Every row gives one point. The points of each table are mixes of a few directions, plus a little noise. Count the directions of each table, and those that both share. Where both have some left over, give the other angles between the two spaces (their principal angles), to ten degrees, smallest first.

First (4 x 2):
[[ -2  45]
 [  0 -12]
 [ -1  25]
 [  3 -59]]
Second (6 x 2):
[[  1 -22]
 [  2 -40]
 [  0   0]
 [ -3  60]
 [  3 -43]
 [ -2  45]]
Directions: first 1, second 1, shared 1

First (8 x 6):
[[ 10   1  -2  21   8   1]
 [ -3  -5   4   2   3   3]
 [ -5  -1   1   5  -4  -1]
 [  2  -2   2 -15   4   3]
 [-18  -4   3  18 -12  -3]
 [ -7  -7   7  11   2   4]
 [ 11   5  -4 -60   3   0]
 [ 11  11 -11  18  -3  -8]]
Second:
[[  1 -20 -30   0  -5   1]
 [-13  10  -6   2 -12  18]
 [-16  16  19   0   6   3]
 [ -9   0  -8   0  -4   8]
 [ 15  -1  26  -2  19 -26]
 [ 17  -9   0  -2   3 -11]
 [  4   4  -2   0  -8   7]]
Directions: first 3, second 3, shared 0; angles 50, 70, 90

First (10 x 11):
[[-11   6  13  -5  18  29  -9 -17 -14  24   1]
 [-13  -5   1  18  -2  -3 -13  -9  -2  17  -8]
 [  5   7  10 -29  16  25  -3  -5 -10  -2  11]
 [ -1   1 -12  11 -21 -16  12 -13  -5 -28 -18]
 [ -6  13  -3  -1   8  18   8 -16  -7   1 -16]
 [  9  -3  14 -32  10  12 -15   5  -5  -6  24]
 [  4 -16   0   5  -8 -27 -20  25  19   4  14]
 [  3   1 -24  22 -15 -36   6  25  32 -10 -20]
 [ 16 -13  -4   4 -15 -28  13  27  11 -12  19]
 [ -6  10   5   7   9  26  21 -20 -19  13  -8]]
Second, 8 rows:
[[-17 -27  13   5 -11 -21 -60  -6   0  10  15]
 [ 14  22 -10  -4   9  17  48   5   0  -8 -12]
 [  3   4  -2  -1   2   3   9   1   0  -2  -2]
 [-16 -26  12   5 -11 -19 -57  -6   0  10  14]
 [  6  10  -5  -2   4   7  21   2   0  -4  -5]
 [ 12  18  -9  -3   8  14  41   4   0  -7 -10]
 [  7  11  -5  -2   4   8  23   2   0  -4  -6]
 [ -7 -12   6   2  -5  -9 -26  -3   0   4   6]]
Directions: first 5, second 1, shared 1

First, 11 rows:
[[ -1   0  -1  -1  13   2   1  11  10   8   3  -3   4  -1  -2  -5   6  -6]
 [  2  -2   6  -1   4  -1   2   9   1  -2  -7  -8  -1  -6  -4   2   6  -3]
 [  0   2  -6   7 -57  -6  -7 -60 -40 -28  -1  23 -16  15  16  16 -33  27]
 [ -1   1  -4  -1  12   3   0   8  10  10   7   1   5   1   0  -7   3  -5]
 [  2  -3  10  -4  27   0   6  34  17   8  -8 -19   5 -13 -12  -4  21 -14]
 [  4  -4  14  -4  23  -1   6  35  13   3 -14 -22   3 -16 -13   0  22 -14]
 [  1  -2   5  -3  25   2   4  28  17  10  -2 -12   6  -8  -8  -6  16 -12]
 [  5  -3  12   4 -43 -10   0 -31 -36 -34 -23  -2 -17  -3   3  22 -13  17]
 [  3  -3  11  -3  19  -1   5  28  11   2 -11 -17   3 -12 -10   0  18 -11]
 [ -6   5 -19   0   9   7  -5  -8  13  19  25  18   9  15   8 -14  -8   0]
 [ -8   8 -28   6 -32   4 -12 -56 -15   3  30  40  -1  30  23  -5 -36  21]]
Second (8 x 18):
[[ -6   6 -18  -2  26   9  -3  10  25  28  27  12  14  10   3 -19   2  -8]
 [ -7   5 -18   0  24   9  -4   7  24  28  27  14  13  12   5 -20   0  -7]
 [  9  -9  27  -1 -10 -10   7  13 -17 -27 -36 -27 -12 -22 -13  21  14  -1]
 [ -6   5 -18  -1  22   9  -4   5  22  26  26  14  12  12   5 -19  -1  -6]
 [  5  -2  10   5 -50 -10  -1 -38 -40 -37 -21   3 -18  -1   6  24 -18  20]
 [  1  -2   7  -4  29   2   5  35  19  11  -5 -17   7 -11 -11  -6  20 -15]
 [  4  -2   8   3 -28  -7   1 -20 -23 -23 -14   0 -12  -1   2  15 -10  11]
 [  1  -1   2   2 -12  -3   0 -11 -10  -9  -5   1  -5   1   2   5  -5   6]]
Directions: first 2, second 2, shared 2

First, 10 rows:
[[ -7  -5 -23  -4  46  -4  14  11 -14   0  45 -26  14  -6  -1  55  20  17
   10 -28  26  -3   0   4   9  -7  -5   5 -28  -7 -17   6]
 [ 22 -32  -4  14 -13  -5  23  -6 -20   2 -25 -15  -4  21  -8 -28  17  -5
    9   8   7 -30   2  21   1  14   2 -25  18   5 -16  16]
 [  6  11  10   2 -35  -1   5 -13  11   9 -20  17 -12   0   3 -19 -11  -4
   -8  12 -17   6   3   9  -7   1   4  -2  20   2   6  -7]
 [ 10  20  25  -7 -57   0  -8  -7  31   7 -36  38 -26  -3  -1 -60 -31 -15
  -11  34 -44  -3 -11  26  -1   8  17   2  29  18  39 -15]
 [ 16 -38  16  -3  -2   5   3   8  -6 -27 -37  -2  13  12  -6 -31   9  -9
    0  16  10 -33  -5  -1   4  30   9 -29   5   4  12   5]
 [ -8  14   1   5 -13   3 -19  -4   5   9  -6   8 -14   2  -1 -23 -15 -11
   -1   7 -15  15   1 -10  -4 -12  -5  15   7   2   2   1]
 [ -5   6  -3  -4  15   0  14  -5  -1  -4  19  -5  19 -12  10  55  14  18
   -7 -22  19  14  10 -12  -5  -3  -5  -2 -11 -16 -13  -8]
 [ -7  16  -2  -8   4  -2 -11   7  11   5  16   8 -10  -8  -2  -3 -14  -1
    1   4 -14   5 -10  10   6  -7   4  16  -7   8  17  -6]
 [-11   3  -1   3  12   4 -13   0  -4  -4   5  -3   8  -1   3  13   0   0
   -2  -8   8  15   7 -26  -4  -6  -9   7  -9  -8  -8   0]
 [-16   3 -21   4  40   1  -7   7 -13   3  38 -20  10  -3   1  40  10   9
    8 -24  20  16   6 -20   2 -17 -14  17 -24 -10 -22   7]]
Second:
[[-16 -12  -6  14   9   5 -19  -7 -23  24  -5 -22  -1  13   5  18  13 -16
   -9 -24  -6  20  34 -41  -1 -15 -12   3   6   1 -47   4]
 [ -6 -22  20  13 -24   3  -6  -3 -11  -1 -19   5   8  24  -5  -7  -2  -8
   -3 -13  -1  14   3 -20  -3  10  -1  -9  21  -6  -9  -6]
 [  2 -22  27  11 -37   1   3  -1  -3 -12 -21  18   9  24  -9 -22  -9  -2
    2  -2   1   6 -15  -1  -3  19   5 -13  25  -7  12  -9]
 [ -3 -17   7  18 -23   0  -3  -8 -16  14 -16  -3  -3  24  -4 -11   2 -11
   -1 -12  -7  12  11 -13  -3  -1  -4  -5  23  -1 -23   1]
 [  3  10  15 -28  19   3   3  19  29 -45  12  22  21 -26   1  10 -10  19
    0  16  17 -13 -32  12   2  21  12  -2 -29  -9  57 -14]
 [  6  27 -19 -20  32  -2   6   7  18  -7  23  -2  -4 -32   6  12   0  12
    2  16   5 -17  -8  22   4  -7   3  10 -30   4  20   4]
 [  5   6 -25  16  -8  -6   6 -15 -16  39   0 -19 -26   9   1 -11   8 -10
    4  -2 -15  -1  21  11   0 -22  -8   7  15  11 -39  17]
 [  9  30 -19 -24  31  -3  10   9  22 -12  25   2  -4 -36   6  10  -2  15
    4  21   6 -22 -15  30   4  -4   5   9 -32   4  30   3]]
Directions: first 5, second 3, shared 1; angles 30, 40

First (10 x 32):
[[ -1  -2   0  -2   5  -2  -2  -1   3   2   4   7  -3   2   0  -4  -3  -1
    2  -1   1   4  -2   2   1   1   3  -6  -1   4  -1   2]
 [  0   0   0   0   0   0   0   0   0   0   0   0   0   0   0   0   0   0
    0   0   0   0   0   0   0   0   0  -1   0   0   0   0]
 [  3   8   2   9 -23  10   8   3 -15  -8 -20 -36  16 -10   1  24  16   2
   -9   8  -4 -21  11 -11  -5  -6 -18  32   5 -21   4 -10]
 [ -1  -2   0  -2   5  -2  -2  -1   3   2   4   8  -4   2   0  -5  -3  -1
    2  -2   1   5  -2   2   1   1   4  -7  -1   4  -1   2]
 [  0  -1   0  -1   2  -1  -1   0   2   1   2   3  -1   1   0  -2  -1   0
    1  -1   0   2  -1   1   1   0   2  -3   0   2   0   1]
 [ -1  -5  -1  -5  13  -6  -5  -2   9   4  11  20  -9   6   0 -14  -9  -1
    5  -4   2  12  -6   6   3   3  10 -19  -3  12  -2   6]
 [ -2  -4  -1  -5  13  -6  -4  -2   8   4  11  19  -9   5  -1 -13  -8  -1
    5  -4   2  11  -6   6   3   3  10 -17  -3  11  -2   5]
 [  1   1   0   1  -3   1   1   0  -2  -1  -2  -4   2  -1   0   3   2   0
   -1   1   0  -2   1  -1  -1   0  -2   3   0  -2   0  -1]
 [  6  14   3  16 -39  17  14   6 -26 -13 -34 -60  27 -16   1  41  26   4
  -15  14  -7 -35  18 -17  -9 -10 -30  54   8 -36   7 -17]
 [ -4 -10  -2 -11  27 -12 -10  -4  18   9  24  41 -19  11  -1 -28 -18  -3
   10  -9   5  24 -12  12   6   7  21 -37  -6  25  -5  12]]
Second:
[[  3  -4   0  -1  22   9 -14   5 -12  -4  12  32 -47   5  -5  -4  -7  -9
   10 -10  -3   6   9  -4  10   5  25 -10   6  41 -16  20]
 [ -8  -6  -3  -9   2 -23   8 -12  36  16  11   4  40   5   6 -25 -12   8
   -1   2   9  20 -25  18  -6   1  -9 -29 -15 -25  16 -14]
 [ -1   2   0   2 -10  -2   5  -2   4   2  -5 -14  19  -3   2   3   4   3
   -5   4   1  -4  -3   1  -4  -2 -11   5  -2 -16   7  -9]
 [  2  -1   0   1   8   5  -6   4  -8  -3   3  11 -22   1  -3   1  -1  -4
    3  -4  -2   0   6  -4   5   2  10  -1   4  18  -7  10]
 [  2   7   2   8 -23   6  10   1  -9  -6 -18 -36  25  -9   2  20  13   4
  -10   8  -3 -17   6  -7  -6  -6 -20  27   2 -27   7 -13]
 [ -2  -3  -1  -5   4  -7   1  -4  12   6   5   6   9   3   1 -10  -5   2
    1   0   3   8  -9   6   0   1   0 -12  -5  -3   4  -2]
 [ -2   2   0   2 -15  -4  10  -3   7   3  -8 -23  32  -4   4   5   5   6
   -6   6   1  -4  -4   2  -7  -3 -16   7  -4 -28  10 -13]
 [  4  -4   0  -2  25   9 -17   7 -14  -6  14  38 -54   6  -5  -6  -8 -11
   12 -11  -4   7  10  -5  12   6  29 -13   7  48 -18  25]
 [  0  -1  -1  -1   0  -3   1  -1   5   2   1   0   5   0   1  -3  -1   1
   -1   0   1   2  -4   2  -1   1  -1  -3  -2  -4   2  -1]
 [  2   3   1   5  -6   6   0   3 -10  -5  -8  -9  -3  -4  -1   9   6  -1
   -2   2  -3  -8   8  -6  -1  -2  -3  14   4  -1  -2   0]
 [  2   3   1   4  -7   7   1   3 -10  -5  -8 -11  -1  -4   0  10   6   0
   -2   3  -3  -9   7  -6  -1  -3  -3  14   3  -2  -2  -1]]
Directions: first 1, second 2, shared 1

First (9 x 32):
[[ -3 -21   8  -2 -16 -17  14   1 -13   7  -4  10   0   0   2  30   8 -17
   13  17   0  33  -4   5   2  12  -4 -11   4  -2   9  10]
 [ -2  32  18  -1  38  25 -28   4  11   9  -8   0  22   9  18 -25 -17  28
   -3   6 -26 -60  -8   0 -12   0  17  -1  -8 -13  -7  24]
 [ 11 -19  -7 -11 -19 -10  24  -6  -5 -18   4   3 -21   6  -6  15   0  -8
   -1 -13  25  43  -1 -13   0  -4 -10 -15   9   7   1 -26]
 [  7  43  12   8  15 -14 -56   4  53   4   1 -22  40  -9   1 -34  -8 -16
  -30  24 -29 -48   5  28  -4 -26  14   6  12 -21 -27  20]
 [  2  13   1   0  14  25  12  -5  -1   6   9 -12 -13   3  -2 -17  -6  21
   -2 -11   4 -24   0 -19 -11  -3   2  12 -13   6   4  -8]
 [  5 -14  -9   0 -21 -15  15  -3   0  -7   7  -5 -13  -4 -11  10   8 -17
   -3  -3  16  32   5  -1   4  -5  -9   0   6   7   1 -17]
 [-24 -28 -24  13 -11  -7 -12  15 -32  -2 -19  32  11 -13   2  16  17  -4
   23 -10  -7  10   4  24  32  25  -4  10  -2   6  10  14]
 [ -4 -14  -4   4 -15  -5  25  -3 -12  11  10  -6 -15  -6  -9  15  11 -11
    7   6   9  21   4  -5   1   6  -8  10  -6   9  13  -5]
 [  9   7   4 -11  14  18   7  -6   0 -10   0   0 -10  13   5 -11 -14  23
   -3 -16   8  -9  -6 -19 -11  -5   3 -11  -2   1  -4 -13]]
Second, 10 rows:
[[-14   3  18 -22  33  38 -18  16  -1   4  -4  -8 -12 -16   8   7   3 -16
    6   9   4  -4 -16   9  21  -6  -3  15   6   7  25  -3]
 [  0 -18  -8  25   7 -22  20  -7   7   7  -1   2   4   4 -11   7 -10  12
    0   0   2  -5  13 -15 -20  14  -1  -4  10 -15 -15 -11]
 [  8   8 -17   8 -42 -31 -10 -17 -16 -14  19   6  14  16   8 -22   8   3
    1  -4  -9  15  15   3 -12 -14  14 -24  -1   4 -15  -2]
 [  6 -16  15   9   9   1  -2  -1  -4  -6   7  -1   5 -11   0   1 -13   3
   22   5  -2 -15  11  11 -11   9   1  12  14  -4  -4  -8]
 [  5  -5  24 -12  -4   8 -37   3 -24 -21  29  -4   7 -13  18 -19  -3 -12
   34  12  -5  -3  12  30   2 -15  17   4  21  11   8 -12]
 [ 18  -8  14  -9   7 -17  13  25  20  11  -2   2 -14  -2 -19   6  -3   3
  -23   4  22  17  -8 -19  19   4   3 -12  -4  -1   1  14]
 [ 18  17 -34  20 -60 -36  27 -28   2  -7 -12  12  16  26  -8  -8   6  22
  -19 -24 -12   3   8  -8 -22   8  -8 -13 -34  -2 -32  21]
 [-12   5  -5 -10  29  13  21  19  26  26 -25  -2 -20   2 -14  21   6  -2
  -36  -1  15  11 -25 -28  22   5 -13  -1 -14  -4  13  10]
 [-15  -2 -22  22  -8 -10  -3 -25 -14  -5   8   0  14  10  10  -7   1   2
   14  -1 -16  -6  16   2 -26  -2   4  -5  12  -7 -10 -20]
 [-14  16  16 -31  28  55 -13  14   3   5 -18  -7 -14 -16   9  13   5 -15
    1   0   0 -11 -27  14  27  -3 -16  28 -12  11  28  10]]
Directions: first 5, second 5, shared 0; angles 50, 70, 80, 90, 90
